Each row of a before or after table is a point. The points were changed in one or more steps. Then noise was added and the rows were shuffled. The steps act on how far a point lies along the listed directions, d1 being the first. What was done? A step turns or swaps two directions, mirrors them in a line or flattens them onto one, adds a multiple of one to another, or multiplies one. Angles are multiples of 10 degrees, from the lower direction toward the higher: turns from -170 to 170, lines from 10 to 170 but not 90. Use the fewest steps. Two steps may share a direction if one is a turn and the other turns, adds or multiplies; they go together, in the order done. Otherwise the lowest direction goes first.

Directions:
(1): [-41  36 -44]
(2): [-30 -60 -21]
(3): [-48   7  51]
Before, 13 rows:
[[ -1  41  48]
 [-11   8  11]
 [-27 -29 -20]
 [ 27  -1  60]
 [-12  28   9]
 [  1 -32  -5]
 [  4 -21  54]
 [-17  21  19]
 [-24  12  17]
 [-16  46  30]
 [ 16 -49  14]
 [-11 -34 -47]
 [-38  31  49]]
After, 13 rows:
[[-18 -33 -12]
 [  0  21  18]
 [ -5  26  24]
 [-10   3  14]
 [-11  38  39]
 [ -4  46  45]
 [-34  27  54]
 [  0 -43 -38]
 [-23   2  28]
 [ -7 -23 -12]
 [ -9  18  24]
 [ -7 -27 -16]
 [-21   8  24]]
Steps: multiply d1 by 0

Directions:
(1): [ 25 -46 -11   8  22   8 -41  25]
(2): [ 32   9   3   8 -59  22 -23  -9]
(3): [ 11   7 -22  60  -6 -37  10   8]
(4): [34 36 13 16 32 37 14 16]
(5): [ 19 -37 -24  -3  -8  21  53 -10]
(6): [-20 -27  58  31  -9  11  11   6]
Before:
[[ 16  26   1  27  21   9  41   5]
 [-27  -7  43 -17   7  39  19   6]
 [ 11   9   2  28 -14  -1   0   0]
 [ -5   9  28 -30  31  33  36  -6]
 [-17   0  29 -39  25  17  23  -6]
 [ 10  41   2  14   2   4  19 -11]
 [  2  30  26  21  26   2  18   9]
 [ -4 -14  23 -27  35  27  -4  -5]
 [ 20  10  -8  39  12  -2 -15  23]
 [  9   7  -9  28  -5 -11   0   4]
 [-21  -2  -1  24  27  -3  20  18]
 [ -3  21 -18   6  -6 -13 -14  23]
 [ 15  17 -33  25   0   6  14   3]]
After, 13 rows:
[[  1  33 -24  12 -24  -3  -5  -7]
 [-41  23   0 -10 -51 -38  15 -43]
 [-44 -12   2 -35  16 -29  38 -17]
 [  7   5   3   8 -31   8   4 -11]
 [-45   6  -6 -39  11 -26  52 -28]
 [  2   2  13  -7  59  19  24   0]
 [-19  32 -15   7 -36 -31  42 -25]
 [ -5  14   7  16 -16  -2 -18  25]
 [ -9   4 -17  35   2  -7  28   9]
 [ 15  11  -2  23 -20   0  -5  -1]
 [-25  18  16  14 -25 -28  45 -20]
 [-42 -23   1 -27   6   4  53  -9]
 [ 39  33  11  44   4  30  -1  23]]
Steps: multiply d1 by 2.5; turn d1 and d4 by 60 degrees; turn d2 and d3 by -40 degrees; turn d5 and d6 by -60 degrees

Directions:
(1): [-29 -43  24  -6 -27  19 -43  42  32  -8  31 -51]
(2): [ 40 -18  37 -37  27  34   1  35 -49  49  -6  -2]
(3): [ 57 -30  11 -29 -60 -27  14  11  38  -8 -24  29]
Before, 13 rows:
[[ 53  -7  23 -34   3   4  15   1 -35  40 -16  18]
 [  3   4 -11  13   6 -12   2  -6   9  16 -12 -17]
 [ 43 -15  21 -32  14  -8  17 -12 -42  43  -4   4]
 [-31 -21   4  23 -39   1 -21  11  37 -19  14 -36]
 [ 27   6 -10  11 -12 -29   2 -11  23 -11 -17  32]
 [-32 -21  17   4 -25  20 -43  21   7  -3  32 -19]
 [ 19 -33  38 -32 -36   6 -34  52  16   5   5 -27]
 [-18 -18  15 -10 -40  -2  -2   6  51 -31  10 -14]
 [-25  32 -21  12  26   0   2 -37 -21 -16   1 -11]
 [-45 -10 -11  16   2   5 -28  13  25 -19  20 -30]
 [  2   9 -15   8 -40 -17   2   0  35 -16 -19  21]
 [-19  32   1  26  36  12   8 -17 -51  17  10   1]
 [-30   6  26  -6  38  37 -13  15 -30  25  34 -28]]
After, 13 rows:
[[  7   1  13  -8  12  32  -9  30 -25  31  -6   3]
 [-25  29 -27  22 -20 -25  20 -39  34 -33   8  20]
 [  6  35 -18  14   6 -11  15 -35 -31   8  -8  48]
 [ 16  22  15 -23  36  16  34  -7 -36  22 -14  19]
 [-47   3  -4  34 -25 -10 -11  -8  25 -28  23 -19]
 [ 29 -36  13 -23 -61 -19  -8   6  37  -6  -6   2]
 [ 17 -19  27  -5  11  18 -24  35 -11  21   7  -9]
 [ 11  33  -8  19  35  11  26 -23 -45  25 -20  14]
 [-39  11  -9   9  11  10 -22 -13   2 -19  20 -41]
 [ 21 -40  10 -20 -49 -38  -2 -11  33  -7   9 -11]
 [  2  -2  -7  11   7  -6  -4  -1   5  19  -4 -23]
 [ 57  23   0 -19 -13 -32  24 -10 -16   9 -40  48]
 [-14  33 -25  18  42  -5  10 -22 -20   0  -9  12]]
Steps: multiply d1 by -1; mirror d2 and d3 in the line at 60 degrees

Directions:
(1): [ -5   6  -2  12  47 -25  -8 -13  24  -1   9  10 -42   0  29 -25 -44  39
  25   8]
(2): [-10   9 -17 -21  11  60 -14 -28  28  -3 -12   6  19 -36   7 -17 -30 -37
  15 -15]
(3): [-28  32 -15  14 -35  -4  -6  29  12   5  35  -5 -20 -40 -39 -36  -8   4
 -16  19]
Before:
[[ 14 -10   4 -14  13  20   2 -24  -2   1 -12   4  28  26  18  26  13 -23
    6 -15]
 [ 10  -6  26   5  27 -10   7 -18 -11 -11  -3   8  -5  32  36  21  -3   6
   14   0]
 [ 26 -26   0 -15  42   8  -8 -28  11  -7 -32   2   9  16  33  10  -3   9
   20 -13]
 [  9 -15  20  16  -8 -43  13  26 -19  -3  15 -10  -8  34  -7  20  24  29
   -8  -4]
 [ 40 -28  28  -6   6 -28  27   2 -33   1 -18  -8   6  54   3  49  33   9
  -12  -1]
 [ 13  -2   7  10 -21 -24   9  13 -23  -5   1 -17 -12  16 -29  11  22   9
  -24  14]
 [  3  -6  -8 -11  34  -5 -21 -17  19   1  -8   8  -9  -3   9 -24 -29   5
   14   4]
 [  4  -4   0   7   0 -17  26  -3  -5  -8  -3  -7   3   1  -3   0   1  13
   -4   8]
 [-23   9 -10  -4 -12  10  -6   6   0   5  11   4  13 -16 -11  -6  -9 -17
  -18  -4]
 [ 13  -2   6  17  19 -60  12   1   4   9  27   4 -56  14   9 -15 -28  44
   10   5]]
After, 10 rows:
[[  4   5   1  16 -12 -31   7  14 -15  -3   7 -16 -28  10 -27  -2   6  22
  -17  19]
 [ 22 -21  -6 -20 -12  27   1  -5  -6  -5 -30  -8  39   2  -7  21  34 -25
  -11 -14]
 [ 10  -6  25  -2 -15   4  13  -6 -28 -10  -3   0  19  20   6  32  28 -22
   -6  -4]
 [  7 -11  17  20 -15 -43  13  30 -15   0  20 -11  -7  27 -12  15  24  27
  -10  -5]
 [  4  -6  -2   5  -3 -15  28  -3  -3  -9  -1  -8   3   3  -5   3   4  12
   -7   8]
 [ 19  -2  16   1 -44 -21  25  36 -36   2   8 -17   7  20 -44  28  44  -3
  -37  14]
 [ 14 -21  -2 -23  26  10 -15 -24   5   0 -26   6  21  15   9   3  -2 -16
    8  -8]
 [ -4  10  -6  -6 -30  25  -1  -1  -4   6  10  -4  33  -3 -20  11  22 -33
  -14  -3]
 [ 41 -33  19   1  22 -46  20 -17 -15   3 -13   1 -16  50  27  32   2  23
   10 -18]
 [-23   9 -10   1   9   2 -10  -1   8   5  14   9   0 -13   4 -14 -25   0
   -9  -2]]
Steps: turn d1 and d3 by -80 degrees
